Every row gives one point. The points of each table are mixes of a few directions, plus a little noise. Count the directions of each table, and those that both share. Where both have some left over, give the other angles between the two spaces (their principal angles), to ten degrees, smallest first.
In the rows, 128 means zero.

First, 5 rows:
[[117 142 122]
 [105 155 117]
 [121 137 124]
 [100 163 114]
 [197  44 163]]
Second:
[[127 129 128]
 [155  95 141]
 [ 54 219  91]
 [146 106 137]
 [128 128 128]
 [158  91 143]]
Directions: first 1, second 1, shared 1

First (5 x 4):
[[110 140 174 153]
 [129 127 125 126]
 [168 101  25  71]
 [122 132 144 137]
 [111 140 173 153]]
Second:
[[ 91 123 144  49]
 [158 107 148 132]
 [169 211 111 142]
 [123  97 131 145]
 [148 154 115 159]
 [ 80  76 120 141]]
Directions: first 1, second 3, shared 0; angles 80

First (10 x 8):
[[ 99 129 135 157 132 178 223 125]
 [114 152 130 135 114 137 133 149]
 [167 103 120  97 138  77  43 111]
 [107 167 131 137 105 138 128 162]
 [143  76 127 128 161 136 168  81]
 [159  88 122 109 149 101  95  95]
 [110 151 131 139 116 144 146 147]
 [113 173 129 129 100 124  98 168]
 [186  53 118  92 169  76  65  65]
 [ 81 187 137 158  96 171 181 177]]
Second:
[[129 180 122 135 125 170 146 114]
 [145 191 108 140 110 178 142 122]
 [168 115  99 124  98  96 147 110]
 [141 101 143 132 109 111 137  65]
 [120  94 155 123 131 102 147  62]
 [ 63 108 148 102 201 110 112 218]
 [159 159  79 128 112 135 125 189]
 [100  31 183 118 147  64 117  74]
 [112 132 127 126 146 135 109 180]
 [143 168 118 152 103 182  98 148]]
Directions: first 2, second 4, shared 0; angles 40, 50

First (10 x 11):
[[127 120 122 117 138 121 147 115 136 131 133]
 [ 95 195 214 152  16 160   7 163 160 132 142]
 [126 115 120 117 141 118 157 109 136 138 136]
 [150 107  91 143 168 125 156 140  88 126 107]
 [125 130 134 142 116 130 123 133 119 145 127]
 [131 121 118 107 147 121 145 114 142 112 132]
 [139 119 108 103 162 122 146 118 137  94 126]
 [127  97 108 152 141 113 185 114  97 191 128]
 [120 156 154  93 110 136  83 125 176  76 140]
 [142 121 111 155 141 133 130 149  89 135 109]]
Second:
[[128 148 141 107 122 136  94 132 153  85 130]
 [124 152 146  84 123 133  92 120 179  66 140]
 [163 112  85 191 161 140 131 182  34 140  80]
 [133 119 113  94 158 119 150 108 151  97 134]
 [110 126 145 122 107 120 141 106 150 158 147]
 [115  96 116 115 142 104 199  84 141 179 149]
 [112 111 131 126 122 113 168  99 139 175 146]
 [134 148 141 171  99 148  78 172  91 134 108]
 [133 140 133 142 118 139  99 150 115 118 118]]
Directions: first 3, second 3, shared 3

First, 10 rows:
[[111  98 117 116 122 144 109 125 120 109 122 119]
 [102 112 117 127 115 151 112 130 132 120 113 126]
 [104 120 124 127 119 136 122 135 131 126 112 138]
 [125 134 124 140 111 157 115 132 147 127 112 120]
 [183 168 157 137 146  88 156 133 136 147 143 139]
 [117 142 145 132 124 107 137 154 141 138 101 166]
 [163 127 148 128 121 135 113 141 148 114 108 128]
 [ 91 100 106 108 143 113 135 111  90 125 153 125]
 [125 136 104 130 144 127 147  95 101 142 177  98]
 [159 144 137 134 133 122 134 125 134 132 138 120]]
Second:
[[147 131 136 127 132 121 129 129 130 126 131 126]
 [  7 111  76 136 102 172 121 124 118 142 110 138]
 [123 127 126 128 127 130 128 128 128 129 127 128]
 [161 132 142 126 135 116 130 129 131 124 133 125]
 [ 91 123 112 131 120 141 126 127 125 132 122 131]
 [177 135 149 125 139 110 131 130 132 123 135 124]
 [161 133 142 126 135 116 130 129 131 124 133 125]
 [158 132 141 126 135 117 130 129 130 125 132 125]]
Directions: first 4, second 1, shared 1

First, 10 rows:
[[119 116 103 116 153 124 110 106 165 157 123 167 130  99 147 110 101 148]
 [118 114 100 114 155 123 107 102 170 162 122 172 130  95 150 107  96 151]
 [138 141 155 141 102 133 147 151  88  96 134  86 126 159 107 148 158 107]
 [130 131 134 131 122 129 133 134 118 120 129 118 127 135 123 133 135 123]
 [140 143 161 143  97 134 151 156  80  90 135  78 125 164 103 152 164 103]
 [108 101  74 103 180 119  90  81 208 192 116 212 133  66 170  89  68 171]
 [109 101  75 103 179 119  90  82 207 191 117 210 133  67 169  90  69 170]
 [132 134 139 134 117 129 136 137 112 116 130 112 127 140 119 136 140 120]
 [132 134 140 134 116 130 137 138 110 114 131 109 127 142 118 137 142 118]
 [155 164 200 162  58 140 179 190  20  43 144  16 121 210  71 180 209  71]]
Second:
[[124 111 112 113 139 129 112 111 159 153 116 157 140 102 146 113 108 146]
 [100 117 127  80 151 107 134  85 181 169  99 169 164 113  59 118  96  58]
 [101 100 115  71 154 113 117  75 202 187  88 189 174  88  87 106  83  87]
 [141 137 128 154 119 137 128 151  99 105 146 106 106 140 158 134 145 159]
 [152 105 117 141 107 155  99 144 124 125 126 124 129 101 213 117 134 215]
 [138 156 155 156 107 128 155 160  72  83 149  76 107 174 103 154 164 103]
 [137 140  91 171 152 132 108 142 117 120 165 138  77 121 205 119 121 206]
 [132 157 176 138  96 123 172 155  70  82 135  66 128 187  53 163 171  52]]
Directions: first 1, second 3, shared 1

First (11 x 24):
[[200 129  74 164 130 150 119 106 118 105  87  68 104 173 135 150 103  57
  115 108 110  85 126 113]
 [ 97 197 139 142 135 126 111 121 100 167 149 136  98 123 147 127 142 161
  126 139  68 142 135 141]
 [146  80 108 109 128 124 165 130 133 128 105 119 137 161 138 125 108 106
  129  93 189 142 146 139]
 [ 76 192 133 151 154 153  86  99 104 162 159 148 121 103 135 145 177 159
  141 153  76 130 112 110]
 [163  60 130  88 113 111 156 155 165  92 103 146 143 104 119  92 109 126
  124 121 177 133 143 132]
 [104 152 125 139 143 145 108 111 118 142 140 137 129 116 130 138 155 139
  136 138 109 127 118 114]
 [ 56 152 163 153 129 130 121 121 109 154 177 122 158 159 112 178 142 139
  142 137 138 135  95 131]
 [ 81 173 177 138 113 108 114 145 120 142 171 141 129 112 114 133 133 167
  127 158  88 136 113 142]
 [142 115 122 123 131 134 122 127 139 113 119 134 129 109 124 119 133 125
  128 133 128 120 127 117]
 [179  75 110  91 119 113 161 146 151 107  88 133 120 122 139  89 101 117
  119 105 166 137 160 139]
 [163  81 127 110 112 115 146 147 152  96 109 124 138 125 116 112 104 111
  121 122 159 122 133 131]]
Second, 8 rows:
[[131 127 134 119 129 130 114 132 142 114 129 149 128  87 121 110 142 144
  128 147 112 123 125 116]
 [135 126 145 104 131 134  91 139 163  93 130 182 129  21 110  81 165 169
  130 178  86 114 121  98]
 [120 130 109 155 124 122 170 117  88 168 126  67 127 249 149 181  86  82
  126  72 175 144 136 162]
 [129 128 130 125 128 129 123 129 133 123 128 136 128 112 125 121 133 134
  128 135 122 126 127 123]
 [131 127 137 116 130 131 109 133 146 110 129 156 128  73 118 104 147 149
  129 153 107 121 124 113]
 [127 128 124 134 127 127 137 125 119 137 127 115 128 155 132 140 119 118
  128 116 138 131 130 136]
 [121 130 111 152 125 122 166 118  92 164 126  73 127 238 147 176  90  86
  126  77 171 142 135 159]
 [131 127 134 120 129 130 115 132 141 116 129 147 128  90 121 111 141 143
  129 145 113 123 125 117]]
Directions: first 5, second 1, shared 1

First, 8 rows:
[[105 110 111 126 126 116 147 132 149 148 119 114 101  70 156 123 151 121
  123  95  87 113 128 105 144 108 105 116 147 105  97 122]
 [138  98 142 119 116 110 135 128 119 139 110 117  99 119 120 130 161 132
  131 104 120 113 126 133 142 108 112 115 142 131 113 121]
 [ 94 109 104 131 158 120 145 148 154 144 105 107  96 100 115 114 113  98
  130 112  64  68  89  87 171 114  94 105 118  95  88 143]
 [133 114 139 120 117 122 130 130 122 121 123 134 125 124 128 136 148 130
  128 126 128 124 139 136 136 122 128 116 139 141 133 126]
 [182 169 149 142 145 145  90 110  85 122 140 123 159 249  63 120  72 146
  141 168 214 161  99 162  81 162 160 175  78 145 159 137]
 [127 143 124 128 118 135 126 121 133 123 145 139 147 113 157 132 130 137
  122 133 141 157 152 135 108 136 142 138 136 132 141 121]
 [147 158 151 125 119 156 103 132 106  74 152 176 193 189 112 148 103 135
  127 193 183 160 159 166 110 165 177 131 116 178 197 136]
 [ 99 122 102 131 127 119 148 124 158 154 129 112 107  57 174 120 145 125
  120  93  88 127 134 101 132 109 108 126 147  97  95 120]]
Second:
[[112 137 133 109 117 154 141 128 168 110 142 169 165  91 163 116 134 121
  121 121 139 174 167 139 136 128 135 140 174 163 139 129]
 [135 105 142 111 130 136 118 177 145 150 143 132  96 121 106 141  94  95
  145 117  86  99 161 125 138 127  93 131 109 150 147 155]
 [139 100 128 157 104  81 112 154  73 107 128 103  96 130 127 183 162 141
  134 179  91  67 136 121 107 137 139  75  74  87 153 106]
 [122 127 128 117 156 136 126 122 119 139 102 123 118 168  84 118 102 114
  128 116 122  90  85 121 169 121 117 119 123 139 114 155]
 [160 128 143 120 124 130 123 122 136 167 138 113 108 139 116 109 120 134
  139  90 158 166 136 143 100 121 108 175 131 137 116 126]
 [145  98 135 155 143 110 138 184 176 100 124 114 118 132  83  88 120 100
  165 163 111 115  99 108 116 136  98 150  88  81  95 108]
 [100 170  88 150 148 134 136  85 128 131 125 116 155 121 159 111 120 145
  107 132 142 146  91 106 116 136 153 134 130  90 104 120]
 [110 161 126 105 102 143 130  52  79 121 121 158 168 123 185 158 173 173
   84 107 176 166 150 160 142 118 181  99 194 177 155 126]]
Directions: first 4, second 6, shared 3; angles 80

First (9 x 32):
[[ 99 108 104 123 128 110 103 123 128 117 103 127 109 114 125 131 116 129
  126 119 116 153 135 120 126 136 128 132 128  88 146 129]
 [145 139 145 136 133 131 133 132 115 103 153 123 148 139 131 125 124 124
  122 136 136 116 125 124 123 123 143 122 128 141 119 143]
 [115 127 123 127 125 126  97 133 123 102 133 131 135 126 121 124 117 127
  121 118 125 140 120 122 123 128 127 144 115 119 136 146]
 [132 100 117 137 147  85 183 108 115 133  95 103  96 120 154 139 125 127
  133 157 125 130 168 117 128 143 167  70 173  77 129 101]
 [127 143 132 119 115 157 112 136 147 157 136 146 135 130 114 125 141 131
  132 112 129 123 107 142 134 120  95 159 107 164 125 126]
 [132 143 139 129 124 141 102 139 121  99 155 132 152 136 119 122 121 125
  120 120 133 125 111 126 123 121 126 147 110 146 125 153]
 [104 120 113 122 122 124  94 129 132 118 117 134 121 119 120 127 119 129
  125 114 120 147 123 125 127 131 118 147 116 111 142 135]
 [155 119 138 140 147 105 197 114 115 139 120 106 116 133 153 135 135 126
  134 162 134 109 159 125 128 135 164  71 168 113 115 105]
 [142 152 142 118 111 172 131 136 157 186 141 152 138 136 115 125 156 133
  138 114 133 109 102 152 139 115  84 159 107 192 115 115]]
Second:
[[124 127 126 131 130 121 117 129 119 105 132 125 132 128 128 127 118 126
  123 128 127 133 128 121 124 129 137 128 126 117 131 140]
 [139 133 131 121 122 147 160 124 152 193 116 138 116 128 128 132 153 133
  142 128 130 113 127 146 140 125 103 128 132 158 119  97]
 [146 136 133 117 117 157 179 121 167 231 110 144 108 128 128 135 169 137
  152 129 130 104 126 158 147 123  89 128 135 177 113  78]
 [120 124 125 133 134 114 104 131 110  79 137 120 137 128 128 124 109 124
  117 128 127 140 129 114 119 130 147 128 125 105 135 151]
 [132 130 129 126 126 134 138 127 135 149 125 131 124 128 128 129 136 130
  133 128 129 123 127 134 131 127 120 128 130 138 126 118]
 [125 126 126 130 130 121 117 129 120 106 132 124 132 128 127 127 119 126
  123 128 128 133 129 122 124 129 137 128 126 118 131 138]
 [133 130 130 125 125 137 143 126 140 159 123 133 122 128 128 130 140 130
  136 129 129 121 128 137 134 126 116 128 130 143 124 112]
 [108 119 121 141 141  94  69 135  83   7 150 109 151 128 128 120  81 118
  100 127 126 156 130  94 106 133 174 127 120  71 145 187]
 [118 124 125 134 134 112 100 131 107  72 138 119 138 128 128 124 106 124
  115 128 127 141 129 112 117 130 149 128 124 102 136 156]
 [137 132 131 122 123 142 153 125 147 179 119 137 119 128 128 131 148 132
  140 128 129 116 127 142 138 126 109 128 131 151 121 103]]
Directions: first 3, second 1, shared 1

First, 9 rows:
[[126 163 150 150 194 139 144  96 129 128  86 120  73 198 117 162 130  85
  126 177 109 146 146 118  76 158 164  98 112 135  76 124]
 [122 162 122 167 192 144 134  99 154 121  71 114 118 191 111 147 140 105
  137 163 110 138 149 122  78 128 168  97 100 126  98 113]
 [107 104 115 112 115 194 151 168 125 142 164 111 249 132 114  82 147 195
  166 101  90  79 133 146 138  85  99 132 119 151 186  92]
 [139 150 162 128 155 101 132 100 111 128 111 137  29 154 134 169 114  73
  104 164 135 159 130 115 106 178 148 117 134 128  72 149]
 [111 125 126 127 146 182 152 144 128 138 136 112 197 160 113 107 143 160
  156 128  92  99 139 137 113 107 122 118 114 148 150  99]
 [143 127  86 153  97  66  81 115 164 105 100 140 112  71 139 129 123 121
  109 103 178 152 116 123 154 107 137 142 131  90 138 150]
 [127  77 122  79  43 134 126 179 103 139 206 137 199  48 143  83 123 187
  134  70 137  95 105 144 194 103  69 168 155 136 193 130]
 [141 107 127 106  73  87 108 139 116 126 159 146 104  65 147 124 113 129
  108 101 161 136 108 128 171 134 105 155 153 116 140 153]
 [136 138 142 129 136 105 124 112 122 126 118 135  72 132 134 149 119  98
  112 143 139 148 127 120 121 153 138 125 133 123 100 143]]
Second:
[[139 184 137  74 173 184 207 169 138 145 100 129 145 119 159 155  60  80
   81 105  74 127  66 137  97 192 155 120 123 181  78 104]
 [ 70 155 155 129 125 163 110 128  89 110 153 148 115 178 105 128 167 133
  143 114 159 104 170 134 154 105 127  90 141 155 112 135]
 [153 137  67 202 149  89  83  99 213  92  49 108 148 127 119 126 155 138
  130 155 146 149 140 127 109  75 158 134 110  68 126 138]
 [108 108 202  82  91 126 105 150  58 126 216 132  58 129 107 118 171 165
  146 151 133 110 152 135 186 151  82 156 183 161 102 166]
 [ 81 174 113 154 148 165 116 121 136 105  99 143 153 175 113 132 151 119
  130 107 154 113 156 134 127  92 154  80 116 139 116 120]
 [195  96 101 124 103  97 163 125 156 148 108 135 144  75 183 141  66  90
   79 131 126 155  81 124 102 145 116 151 123  80 148 132]
 [130 100 147 123 134 114 132 110  98 154 150 120 103 140 119 127 125 128
  151 142 111 134 136 114 111 152 123 130 116 135 148 116]
 [113 123  96  90 141 159 162 162 129 164 137 110 216  82 123  97  89 155
  157  58  74 110  87 126 122 147 141 133  90 182 188  62]
 [138 125 147 148 106 105 101 111 126 104 131 140  79 146 133 142 155 121
  110 167 166 136 152 133 143 111 113 131 157  92  95 174]
 [154  80 113 154 106  77  97 103 136 135 134 113 119 108 121 114 143 151
  151 151 137 142 141 117 128 112 113 153 122  90 166 134]]
Directions: first 3, second 6, shared 2; angles 40

First:
[[137 128 144 113 113 137 143 140 127 111 119 124 137 120 115 137 116 134
  107 128 117 135 136 138 130 125 137 144 119 124 169 101]
 [131 135 141 118 114 137 140 148 117 110 118 125 145 117 116 126 112 135
  107 121 123 141 139 141 137 121 137 148 117 125 174 106]
 [144 108 132 115 128 124 134 103 157 138 130 125 104 137 124 156 142 125
  130 145 113 109 117 119 107 139 127 113 138 126 108 119]
 [108 156 126 140 123 138 125 169  87 109 122 131 165 113 129  91 105 134
  117 104 145 156 147 144 158 111 133 155 111 130 170 131]
 [133 100 103 139 157 105 107  68 170 173 150 131  77 156 148 151 170 113
  173 152 128  90  96  97  95 150 109  76 158 133  20 169]
 [111 138 109 150 143 121 110 128 114 141 137 134 131 131 144 105 134 123
  149 119 146 130 125 123 137 125 120 119 132 134  95 160]
 [119 143 131 132 122 135 130 153 104 114 122 129 150 118 125 109 113 133
  117 114 135 145 140 139 146 118 132 146 117 128 160 124]
 [141 115 136 115 124 128 136 115 147 129 127 125 115 132 121 149 134 128
  123 140 115 118 123 125 114 135 130 123 132 125 127 115]]
Second:
[[129 141 132 128 126 113 119 148 129 130 119 134 128 117 146 128 132 125
  123 127 125 144 125 135 131 124 131 142 117 131 114 130]
 [128 129 128 128 128 126 127 130 128 129 127 129 128 127 130 128 129 128
  128 128 128 130 128 129 128 128 128 130 127 128 126 128]
 [123  52 102 129 140 216 184   7 121 116 181  93 126 194  18 126 100 148
  159 137 145  28 148  84 108 150 112  45 195 110 214 116]
 [127 118 124 128 129 140 136 112 127 126 135 123 128 137 113 128 124 131
  133 129 130 115 131 122 125 131 126 117 137 126 139 126]
 [129 146 134 128 125 108 115 156 130 130 116 136 128 113 153 128 134 123
  121 126 124 151 123 138 132 123 132 147 113 132 108 131]
 [127 110 122 129 131 149 141 100 126 126 141 120 127 144 103 127 122 133
  135 130 132 105 133 118 124 133 125 109 143 124 148 125]
 [128 130 129 128 128 126 126 131 128 128 127 129 128 126 131 128 129 128
  127 128 127 131 127 129 129 127 128 130 126 128 126 128]
 [130 162 139 128 123  89 104 181 131 133 104 143 129  99 176 128 140 119
  115 124 120 172 119 147 137 118 135 164  98 136  90 133]
 [129 133 129 128 127 122 124 137 128 129 124 130 128 124 135 128 130 127
  126 128 126 135 126 131 129 126 129 134 123 129 122 129]
 [129 143 133 128 126 111 117 151 129 130 118 135 128 115 149 128 133 124
  122 126 125 147 124 137 132 124 131 144 115 131 111 131]
 [129 145 133 128 125 108 116 155 130 131 116 136 129 113 153 129 134 123
  121 126 124 151 124 138 132 123 131 147 113 132 109 130]]
Directions: first 2, second 1, shared 0; angles 70

First (10 x 32):
[[124  84 134 205 114 131  76  81 149 161 100 139  87 130  85  61 150 122
   97  95 117 127 204 190 205  94 202 134 149  77 151  85]
 [137  83 112 138 131 112  86 154 112 158 110  93  51 151 143 100 158 101
   77 110 140 126 227 197 159  99 155 114 153  85 154  55]
 [120 105 141 135 128 141  93  88 105 129 117 109  55 131 123 119 152 102
   91 138  81 142 201 189 170  87 193 138 136 110 134  91]
 [133 144 132 123 118 137 133 127 130 119 125 130 141 113 112 128 122 149
  129 121 120 131 112 115 134 153 122 149 133 131 107 139]
 [143 164 106 122 110 125 186 142 161  99 136 127 222 116 102 136 115 154
  195 163 130  82  58  61  89 193  84 130 126 176 113 174]
 [142 138 113 102 109 123 146 169 113 123 124  92 138 116 120 142 133 140
  117 127 118 136 127 118 122 170 114 147 142 135  99 111]
 [120 137 129 104 161 124 141 121 133 111 148 148 133 151 172 152 117 106
  164 166 149  98 103 110  79 100  95  90 104 155 158 162]
 [110 131 136 124 154 115 143 151 130 144 151 169 164 140 168 155 102 125
  141 106 176 160  56  86  83 105  85  98  94 134 144 160]
 [139 149 147 100 135 148  99 117 122 114 121 139  86 115 132 119 115 155
  108 108 136 114 150 144 147 141 110 156 141 111 106 139]
 [111 146 129 126 121 125 178 130 127 121 149 136 201 118 123 167 116 127
  160 147 110 163  41  69  90 137 120 125  98 168 115 163]]
Second:
[[122 120 142 134 131 129 133 113 121 115 130 119 129 120 118 128 126 119
  126 128 120 115 143 137 131 127 131 150 129 133 111 132]
 [121 119 143 134 131 129 133 112 120 114 130 118 130 119 117 128 125 118
  126 128 120 114 144 137 131 127 131 152 129 134 109 132]
 [114 109 159 141 135 131 139  94 112  98 132 107 131 110 105 127 122 108
  123 128 110  99 161 148 135 126 135 178 131 140  89 136]
 [152 159  76 107 116 123 110 185 155 177 121 162 122 158 167 129 137 161
  136 128 157 177  73  95 116 131 117  45 123 108 194 114]
 [ 93  83 204 158 146 135 154  46  89  56 138  79 136  85  71 126 114  80
  117 129  86  58 208 175 145 123 144 249 135 156  33 148]
 [143 148  94 114 120 125 117 164 146 160 123 150 125 147 153 129 134 149
  133 128 147 159  92 107 120 130 121  74 125 115 170 119]
 [107 101 173 146 138 132 143  79 104  85 134  99 133 102  94 127 120 100
  121 128 103  86 176 156 138 125 137 200 132 145  71 140]
 [153 161  73 106 115 123 109 187 156 180 121 164 122 159 169 129 138 163
  136 128 159 179  70  94 116 131 117  41 123 108 196 114]
 [115 111 157 140 135 131 138  97 113 101 132 109 131 112 106 127 123 110
  124 128 112 101 159 146 135 126 134 174 131 139  92 136]
 [160 169  58 100 112 121 104 203 164 194 119 173 121 168 180 130 141 172
  138 127 167 193  54  85 112 132 114  17 122 102 215 110]]
Directions: first 6, second 1, shared 0; angles 50

First, 10 rows:
[[100  95 158 176 173 177 113 117 115 148 149 129 136  99 125 110 144 106
   99 126 139 146 122 136  89 158 106 114 105 144  82 131]
 [133 136 128 172 174 199 141  92  98 158 109 139 148 108 101  83 196 143
  108 153 148 127 117 118  77 144 135 107 121 144  64 128]
 [113 108 196 176 174 211 124  94 113 145 114 131 104 121 121 105 121 111
   92 155 137 165 111 141  76 159 121 119  72 113  74 126]
 [144 152  84  30  52  17 145 191 144 106 150 110 122 170 159 173  96 117
  175  99 125 113 144 114 187  63 113 179 175 145 223 120]
 [134 118 128 205 177 174  93 120 114 126 187 135 111  80 118 103 168 128
   59 110 118  99 129 137  92 159 146 121  90 118 101 146]
 [165 169 120  57  77  81 153 155 129 112 116 117  94 179 142 149 102 131
  152 134 129 123 128 117 154  74 138 176 136 114 189 119]
 [173 179  82  52  64  51 147 162 137 101 123 120 107 169 138 156 113 147
  158 123 119  97 137 114 177  72 150 169 158 114 203 124]
 [ 88  92 147 161 169 169 124 122 113 159 143 129 161 101 125 108 157 102
  118 124 149 153 125 129  92 150  92 109 127 168  80 126]
 [111 115 122 164 146 149 121  92 138 134  95 142 163 107 109 119 139 153
  137 137 121 126 128 131 133 166 138  78 140 122  88 132]
 [116 118 119  87  72  51 119 133 179  94  93 129 134 150 141 178  45 145
  179 119  97 129 141 141 203 136 136 109 155  97 175 126]]
Second (10 x 32):
[[105  91 145 142 138 141 118 142 128 137 167 126 126 117 143 134 122 100
  106 115 134 140 135 132 116 140 107 134 121 146 115 127]
 [184 184 184  89  98 173 166  82 128 112  25 132  51 203 117 129  69 163
  139 205 123 154 107 131 127 109 180 149  76  48 130 113]
 [ 92  41 156 115 111 159 141 156 136 157 178 132 126 145 169 158 104  82
  102 135 150 159 153 122 128 145  94 143 140 166  88 106]
 [132 156  59 133 164  97 123 185  78 151 226 110 171  79 123  89 249  98
  111  66 157  87 129 104  85  77  88 165 163 214 155 143]
 [104 130  97 167 137  78  87  99 166  98  95 138 176  83 105 134 108 166
  162 102  89 107 128 148 173 173 145  59 147  99 140 149]
 [166 179 124 104 118 132 150 116 114 124  88 126 108 154 114 115 139 151
  140 152 131 122 116 119 122  99 151 144 121 108 143 125]
 [105  95 138 141 120 123 114 113 158 119 110 137 139 123 132 148  86 136
  137 130 112 137 136 140 156 164 132  95 132 109 115 128]
 [164 211 132 151 161 122 110 105 107 102  97 117 102 112  93  91 145 152
  129 122 112 111  97 140 102 107 153 134  84  86 167 150]
 [163 128 142  58  90 173 193 152  98 163 132 126  89 198 152 132 146 107
  116 176 171 148 135  96 105  77 124 194 135 156 111  95]
 [ 65  64 101 179 144  85  76 131 167 118 163 136 194  64 131 148 113 124
  137  77 103 117 146 147 166 189 106  63 161 146 117 144]]
Directions: first 5, second 4, shared 3; angles 50

First:
[[160 161 122 147 151 170 129  91 101 121  94  93 114 176 116 118 124 134
   79 182 171 118  88 100 136 117 135 153 140 136 111 122]
 [173  89  89 166 104  93  79 138 162 151 102  53  97 163 119 104 161 165
  157  69  93 244 142 109 210 193 135  58 209 185 145 165]
 [116 117 145 108 140 143 132 120 124 101 127 155 144  87 119 126 132 112
  127 139 129 104 131 134 115 126 152 154 126 129 133 108]
 [134 179  73 144 133 117 152 119 132 211 118  80 103 186 162 167 103 152
  135 108 168 130 101 128 136  95  58  96  92  96  67 144]
 [118 136 168 136 133 163 142 140  83  82 146 174 146 149 126 142 128 103
   81 146 139  91 128 132  77  94 129 186 127 130 153 137]
 [109 166 118 126 148 159 165 121  93 151 128 144 134 150 154 183 113 115
  109 115 177  83 108 142  86  67  83 167  97 106  89 129]
 [100  91 148 102 106  88 121 156 159 115 161 167 143  68 125 113 131 120
  170 110  79 129 166 149 123 152 146 105 114 118 157 120]
 [140 148 177 155 107 129 129 152 101  88 163 150 127 191 118  92 113 123
   71 192 110 105 131 109  96 120 132 144 109 113 177 149]
 [ 89  93 142  91 158 174 143 123 102  91 116 189 167  45 133 185 155  89
  142  68 150 100 139 163  91  97 145 198 156 156 119 105]
 [115 111 113  94 115  73 121 127 190 156 139 119 124  62 123  94 115 142
  188 138  91 131 145 135 159 168 143  68  91  97 121 100]
 [155 114 112 138 115  98  99 122 163 140 116  82 107 132 113  84 133 154
  147 141 102 174 130 109 180 177 149  77 147 140 138 130]]
Second:
[[ 75 149  96  81 138 144 110 175  86 152 110 163 108 145 154 101 112 147
  146 128 104 109  75 122 137 136 162 139 116 134 187 111]
 [ 19 170  62  33 150 162  92 226  41 177  92 201  87 161 180  72  95 167
  165 128  79  89  19 116 146 143 198 150 103 140 249  94]
 [146 121 139 144 124 122 134 112 143 120 134 116 134 122 120 137 134 122
  122 128 136 134 146 130 125 125 116 124 132 126 108 134]
 [139 124 134 137 126 125 131 118 136 123 132 121 132 125 123 133 131 124
  124 128 132 131 139 129 127 127 121 126 130 127 116 131]
 [141 123 136 139 125 124 133 116 138 122 133 119 133 124 121 135 132 123
  124 128 134 133 141 130 126 126 119 125 131 126 113 132]
 [185 106 163 178 117 110 147  77 173 103 147  90 149 110 101 157 145 108
  108 128 153 148 185 134 118 120  91 116 141 122  65 146]
 [179 109 159 172 118 112 145  82 168 105 145  94 147 112 104 154 143 110
  110 128 150 146 178 134 120 121  95 118 140 123  71 144]
 [178 109 158 172 118 112 144  83 167 106 144  95 147 113 104 153 143 110
  111 128 151 146 177 134 120 121  96 118 139 123  73 144]
 [ 83 145 101  89 137 142 114 168  93 148 113 158 111 142 149 105 114 144
  144 128 108 112  83 123 136 135 156 137 118 134 177 114]
 [ 54 157  83  63 143 151 104 195  69 162 103 177 100 151 164  90 105 155
  153 128  94 102  54 120 140 138 176 143 111 136 210 105]
 [210  96 178 199 112 102 155  54 193  91 156  73 159 103  88 170 153  99
  100 128 165 158 210 137 115 116  76 111 146 119  37 154]]
Directions: first 5, second 1, shared 0; angles 80
